Each row is a point. Each copy is the shape, with its points in the same order, stretched, turned, moved and blurred by noise. Some copies are also mirrored. Which?

Shape:
[[ 19  12]
 [ 60 -17]
 [-10  -5]
 [-51 -20]
 [ -3  20]
 [ 32 -20]
 [ -7  11]
 [-78  25]]
Copy 1 (8 x 2):
[[  28  -37]
 [  -3 -101]
 [  13    4]
 [   1   66]
 [  36    8]
 [  -8  -64]
 [  30    3]
 [  43  114]]
Copy 1 is: only turned
Copy 2, 8 rows:
[[ 31 -19]
 [-12 -74]
 [  0  17]
 [-31  70]
 [ 35   3]
 [-18 -38]
 [ 12  24]
 [ 35 101]]
Copy 2 is: only turned

Shape, 9 rows:
[[-11  33  31]
 [-69  30 -49]
 [  9  21 -63]
 [-23 -40  -3]
 [ 68  16  98]
 [-36 -26  45]
 [ 70 -40 -45]
 [ 29  31 -13]
 [  4 -49 -61]]
Copy 1:
[[-12 -26 -20]
 [-65  21  66]
 [-19  51  39]
 [  3 -11  80]
 [ 59 -58 -89]
 [  5 -51  44]
 [ 47  48  48]
 [  2  18 -13]
 [  9  43 105]]
Copy 1 is: mirrored
Copy 2, 9 rows:
[[  1   5  33]
 [ 22  22 -20]
 [-31   1 -23]
 [ 10 -37   1]
 [-32 -25  75]
 [ 25 -38  26]
 [-65 -49  -6]
 [-32   2  15]
 [-21 -48 -33]]
Copy 2 is: mirrored

Shape:
[[ 36   9  46 -24 -84 -59]
 [ 30  23  15  24 -80 -12]
 [-33 -74   9   8  -4  24]
 [-19  -3   2 -27 -33  38]
 [ -1 -11  54  68 -25 -61]
 [ 49  -6 -30 -49 -14  46]
 [ 28 -33  41  63   7 -40]
 [ 32 -13 -69 -22  -5  11]
 [  1  25 -53 -75 -20  40]
 [-10   4 -47 -58  -4  19]
 [-56 -74  14 -23 -25  21]
 [ -1 -37  38  29  43   6]]
Copy 1 (12 x 6):
[[  22   24   50 -111   49  -16]
 [ -25   25   51  -85   19  -59]
 [  43   26  -46   -8    5  -33]
 [  31  -19    5  -37   19  -54]
 [ -31   53  -22  -68    2   -7]
 [  36  -25   37   16   50  -51]
 [ -19   54  -32  -20   24   -6]
 [   4  -18   35   46  -23  -25]
 [  31  -64   44   13    1  -40]
 [  29  -49   20   18  -13  -21]
 [  67   12  -38  -36    5  -30]
 [  12   17  -58   10   36  -13]]
Copy 1 is: only turned
Copy 2 (12 x 6):
[[ 14 -46 -14 -15 -51  -1]
 [ -5 -48  26  10 -30   2]
 [ 32   9 -36  73   9   0]
 [  8   1  -1  27   5 -41]
 [ 33 -17   3  42 -61  53]
 [ -5   4 -15  -6  39 -26]
 [ 14   3  -8  41 -29  63]
 [ 30   0   0 -13  54   2]
 [ 26  12   7 -24  43 -59]
 [ 40  15 -12  -7  31 -41]
 [ 44   1 -43  73   3 -23]
 [ 18  42 -25  49  -9  34]]
Copy 2 is: mirrored
Copy 3, 12 rows:
[[-38 -25 -69  33 -30  50]
 [-30 -37 -33  -7 -45  30]
 [-36  20  25 -52  11  -9]
 [-10 -19 -32 -35   0 -11]
 [-23  26  17   8 -43  79]
 [-46 -42 -14   9   4 -66]
 [-50  23  36  16 -47  43]
 [-26 -52   4  -2  15 -34]
 [  3 -46 -54  -9  29 -60]
 [  4 -30 -35 -11  35 -40]
 [-19  21  -1 -66  32   1]
 [-33  43  35  -9 -20   1]]
Copy 3 is: only turned
Copy 4:
[[ 121   42    9    4    4  -34]
 [  60   80  -56    6   22   -7]
 [-101  -24   55  -28   31  -40]
 [ -25   22   35   59   36  -38]
 [  35  -44  -50  -73   16   56]
 [ -27   78   22   72   -8  -86]
 [ -11  -47  -54  -80   -8   21]
 [ -43   84   27    7  -39  -55]
 [ -12   79   63  100   -7  -61]
 [ -35   50   69   61  -14  -44]
 [ -81  -20  100   -7   39  -52]
 [ -65  -81   -5  -24    5   -2]]
Copy 4 is: only turned
